Rows are points. Examples show where two turns around zero, p and q, send a point. Where does a point land after both, in the order given? Backwards means that the second turn is done in reverse. Each puzzle has new turns, and all numbers are rounded.

Turn p:
[-17.5  11.9] -> [-12.2  17.3]
[15.9 21.0] -> [22.3 14.0]
[ -1.0 -20.3] -> [ -8.1 -18.6]
[  2.5 -12.7] -> [ -2.1 -12.8]
Turn q:
[-15.5  16.4] -> [-9.8 20.3]
[-19.3 -13.0] -> [-22.3  -6.6]
[12.4  0.4] -> [11.9 -3.3]
[22.4 -3.9] -> [ 20.2 -10.5]
Where do these land?
q, then p: [-0.6 28.4] -> [17.1 22.7]
q, then p backwards: [  6.5 -12.1] -> [  7.2 -11.7]
q, then p backwards: [ -5.8 -16.3] -> [ -4.9 -16.6]

Turn p:
[ 9.3 12.5 -3.7] -> [12.3  9.0 -4.8]
[-4.3 29.1  5.2] -> [ 5.0 29.1  4.3]
[ -7.6 -33.8 -10.0] -> [-18.1 -30.1  -8.1]
[ 2.6 -7.8  8.5] -> [ 0.8 -8.1  8.6]
Turn q:
[ -9.4 -16.5  -3.0] -> [ -1.9 -19.1   0.2]
[ 7.4 19.2 20.0] -> [ 0.7 23.4 16.6]
[-1.7  5.7  5.8] -> [-3.3  5.4  5.4]
[ 17.2 -24.3 -25.4] -> [ 23.2 -19.1 -25.1]
[-13.5  15.8   2.6] -> [-18.5   9.3   3.0]
Where do these land?
q, then p: [ 8.0 -0.5 -7.8] -> [ 6.1 -0.7 -9.3]
p, then q: [13.4  7.0 17.0] -> [14.9 11.5 12.7]
q, then p: [ -8.6 -29.4 -12.4] -> [ -7.1 -31.5  -6.8]
p, then q backwards: [-18.9  13.7  26.6] -> [-7.2 19.5 28.6]
p, then q: [13.6  9.8  0.1] -> [12.1 10.9 -4.1]
p, then q: [ -7.5  -0.6 -23.4] -> [-11.0  -6.0 -21.2]

Turn p:
[  9.7 -25.6  -6.8   7.5  18.6   4.7] -> [  2.8 -20.0  -5.2   6.0  25.7   9.4]
[-21.7   6.9  18.4  19.1  -2.6  -3.9] -> [-17.0   8.9  19.1  20.3  -6.1  -8.0]
[-24.1  15.1  -8.8 -11.7   7.5 -14.9] -> [-23.9  14.2 -13.7  -7.2  -3.9 -16.5]
[  4.8  -6.1 -17.7 -17.4   2.4 -11.5] -> [  2.4  -8.7 -20.8 -14.9   2.4  -8.4]
[-0.5 20.8 15.0 14.0 12.6 -7.8] -> [  0.1  24.7  11.4  11.7   9.5 -10.3]
[ 13.8  -8.5 -17.6 -15.2 -23.1 -18.4] -> [ 18.1 -17.6 -19.4 -11.4 -17.9 -14.4]
[ 16.6  17.7   0.6  11.2 -14.2  26.5] -> [ 19.9  16.0   6.5   6.2 -13.3  26.7]
[  1.4 -20.3  16.9  -7.6  -1.1  25.2] -> [ -2.5 -17.4  22.3 -10.7   3.8  21.5]
Turn q:
[ 14.4  36.8  16.6 -23.0  -3.5 -31.5] -> [ -1.4  47.5   1.4 -21.0   2.2 -25.8]
[ 4.2 18.0 10.2 18.2  6.8  3.6] -> [-0.7 17.9 10.3 18.0  6.9  6.4]
[ -5.4   1.2 -12.6 -15.7 -15.1   4.0] -> [ -5.7  -1.9 -14.2 -14.5 -14.5   4.9]
[-27.2 -15.9   7.5   0.7  -1.3  -6.4] -> [-20.1 -20.5  12.3  -1.3  -4.4  -9.7]
[-15.6 -18.2 -17.5  -5.6  10.5   5.7] -> [ -9.9 -26.7 -13.6  -2.0   7.2   2.3]
[12.2 -9.0 13.2 13.6  9.0 19.4] -> [15.7 -5.9 16.6  9.2 10.4 17.2]
[ 17.3 -12.9 -17.3  11.7  -6.3   5.1] -> [ 22.0 -10.4 -12.7  11.5  -7.7   4.6]
Where do these land?
p, then q backwards: [20.9  1.4 -7.7 -8.4 23.6 -9.9] -> [ 18.8   0.8  -6.5 -15.6  23.5  -5.9]
q, then p backwards: [ -9.1   1.4  -6.6  23.7 -28.8  -4.3] -> [-15.7   5.8  -3.4  17.0 -30.9  -1.9]
q, then p: [-18.9 -10.2 -13.9   7.8 -26.0  24.3] -> [ -6.0 -24.4   4.9   7.2 -25.9  24.6]
q, then p: [  8.9  12.1   3.2 -20.6   5.1 -20.4] -> [  0.2  16.3 -13.3 -16.5   2.4 -19.6]
q, then p: [ -0.3  -8.9   8.8  -8.7  19.7 -18.2] -> [ -4.7  -1.5  -0.8  -6.7  20.4 -21.6]
p, then q: [  0.1  -9.4  10.4  10.3 -17.4  28.9] -> [  8.6  -7.3  23.6  -0.8 -10.9  25.2]
q, then p backwards: [-1.7 13.6  5.7 -4.0 23.8 -0.5] -> [-1.8  4.1  4.0  2.1 27.6  0.6]

Turn p:
[ 21.5 -19.7 -19.4 -15.3  24.6  14.6  17.3   9.9 -21.6] -> [ 23.9 -17.6 -18.8 -18.6  10.1  -3.9  14.7  -4.0 -34.8]
[ 24.5  -9.5  18.6  -0.5 -18.5   8.1  15.7 -12.8  -3.1] -> [ 19.0 -13.3  10.8  -4.0 -28.8   3.1  16.0  -5.6   8.0]
[-13.1  -2.2  21.1 -22.4 -10.5   0.3   2.2   6.4   6.3] -> [-13.1  -4.4  18.8 -22.7  -2.3   4.3   1.7  11.1  10.5]
[-13.7  -5.2  -7.3  -2.9 -18.3 -12.9  -0.7 -34.6   7.1] -> [-24.4  -9.6  -5.0   3.7 -13.8  -6.9  -3.1 -25.3  20.2]
[  5.4  -0.8 -14.3  21.1 -25.6  -9.1  -5.8  11.5  11.4] -> [ -4.5   6.3 -17.1  21.2 -17.9  -9.5  -1.9  19.6  10.5]
[-16.8   2.5 -18.2  12.8  18.9  -4.7  -7.0  -4.8 -17.8] -> [-12.8   4.2  -8.6  15.8  15.9   0.7  -9.0 -14.0 -22.7]
[ -2.1  -6.2  15.7  25.5  12.0   0.7 -24.9  12.2  15.6] -> [  8.9  -4.7  13.0  27.4  17.5   4.1 -16.7  19.5   9.8]
[-10.1  16.5 -14.8  17.8   5.7   7.0  19.5  -4.9   8.6] -> [ -5.2  17.3 -16.5  13.4   8.5  14.6  17.6  -9.1   3.9]
[-15.2  -2.9  -4.0  -5.3   8.2  32.0 -28.2  11.6  -7.7] -> [ -0.6  -8.0  -6.2  -7.5  12.1  27.7 -31.2  11.8 -13.1]
[  8.1  18.4   1.4 -18.5 -18.3 -16.3   1.5  -1.6  17.8] -> [ -3.1  18.5   0.6 -17.2 -11.8 -16.8   0.6   1.5  24.5]
[ 11.4   9.1  21.3 -12.2  21.9 -19.7  10.5   7.1 -16.7] -> [ 11.8  11.3  29.2 -11.5  10.4 -17.6  11.4  -5.7 -17.0]
Turn q:
[ 21.6 -12.3   3.4   5.2  -6.8   6.0 -10.2  -8.7  18.5] -> [ 13.1 -11.1  11.9   9.0  -6.1   6.1 -13.1 -11.9  18.9]
[ -3.7  19.2  17.6   1.0 -16.9  -2.8   3.1   2.0  -3.6] -> [ -0.2  17.4  20.6  -4.8  -9.5  -3.0   4.9   2.8 -11.5]
[ 18.6 -13.6 -21.5 -17.1  31.5  10.4   5.6  11.7 -34.1] -> [ 25.2 -26.8 -33.9 -11.5  24.2   6.2  11.6  12.4 -13.0]
[ -6.7 -23.0  13.1 -24.4   8.7  10.8 -26.1 -23.0   5.4] -> [-15.1 -24.9  10.8 -17.1  15.2  19.3 -28.4  -9.8   3.4]
[  1.7 -17.5 -23.4   3.4 -19.5 -26.3   3.9  11.1  -9.4] -> [  3.4  -8.2 -23.2   1.7 -28.2 -23.6  -9.1  10.3  -2.4]
[-21.5  17.6  20.5  12.7   2.6  13.7  -1.2  17.4  -1.3] -> [-15.9  16.6  18.0  12.6   7.0  11.7  15.4  17.7 -10.2]
[  6.1   0.7  15.6  10.5 -18.2  13.0   6.3 -27.0  16.1] -> [ -1.5   1.0  24.6   6.8 -12.6   7.7   0.5 -32.1   4.1]
[-17.8 -24.6  -2.5   7.3 -11.2 -24.3  -2.6 -13.6   4.2] -> [-23.9 -11.1  -5.5   6.6 -14.3 -20.6 -20.7  -8.8  -2.2]
[  6.5  23.4 -22.1 -11.4  16.8  22.7  13.7  15.5  -2.0] -> [ 14.5  13.0 -20.3 -11.2  12.0  18.5  30.0   7.6   8.8]
[  1.1  23.2 -11.5  15.4   6.1 -15.0 -11.8  -1.2   2.2] -> [  6.4  29.4 -10.1  10.7   6.0  -5.8 -11.2   1.0   1.2]
[-5.9  6.9 10.6 -2.6  7.1 -8.3 19.2 15.8  4.1] -> [ -6.0   4.6   6.9  -2.8   6.5 -16.5  20.1  10.9   3.1]
Where do these land?
p, then q backwards: [ -3.5 -13.5   8.3 -33.8   0.4  16.6 -18.8   0.0 -19.7] -> [  0.7 -14.6  11.5 -33.7 -11.7  -0.8 -17.6 -14.4 -16.9]
q, then p: [ -5.2 -23.3  11.3  33.1  32.3  11.3  19.8  14.2 -15.2] -> [ -0.3 -16.1  -1.6  38.5  16.7   0.3  31.8  -0.4 -27.4]
q, then p: [-15.1  -7.1   6.8  -6.9 -11.7   8.7  -9.8  -4.2  -3.3] -> [-11.6  -9.0   6.2  -6.9  -5.1  15.3  -9.7   5.3  -4.8]
q, then p backwards: [12.0  4.2 -5.3 -4.5 10.7  3.9 17.2 -1.0  1.1] -> [10.4 -1.5 -3.3 -3.8 10.9  0.5 16.1 -5.2  9.7]
q, then p backwards: [ -3.7 -21.5 -16.2   3.4 -19.3 -14.0 -23.1 -24.1  12.8] -> [ -2.9   0.0 -11.9  -3.0 -21.8   1.9 -34.7 -27.0  -5.0]
p, then q: [-20.0 -27.6   2.2  -6.3  -9.9  -4.4   2.9  -8.8   8.7] -> [-30.6 -20.7  -2.8   3.6  -5.4  -4.3  -0.7   1.7   7.0]
p, then q: [16.6 30.3  7.1  7.0 19.6 -3.0  5.4  1.2 12.7] -> [ 23.6  22.7   9.9   0.0  19.3  -4.2   8.7 -11.9  10.0]
q, then p: [-15.3   1.5 -18.6   2.3 -19.2  -0.5 -12.6 -26.4  16.4] -> [-18.5   4.8 -10.7   0.1 -11.2  15.4 -25.5 -13.5  20.1]
p, then q: [ 12.8  35.4 -17.9   1.6   3.3  -9.3   1.9  22.9  12.6] -> [ 19.7  39.8 -11.9  -8.1   7.4  -5.8   8.4  10.2   9.1]
p, then q: [ 8.4  5.6  9.6  5.9  1.9 -4.5  2.9  9.6 14.3] -> [ 8.2  6.5  8.6  5.3  4.2 -8.2  9.1  5.4 12.2]
q, then p: [ 22.0   3.0  14.3  -6.2 -10.4  24.3   9.6  17.2 -40.2] -> [ 28.5 -12.8   7.6 -14.8 -25.0   2.2  21.3   8.2 -32.2]
q, then p: [ -9.1  12.9  -1.6   4.5   2.4 -29.1   4.7  -0.5  -0.4] -> [-13.1  23.1   4.3   2.9   4.4 -18.4  -5.0  -4.8  -2.6]
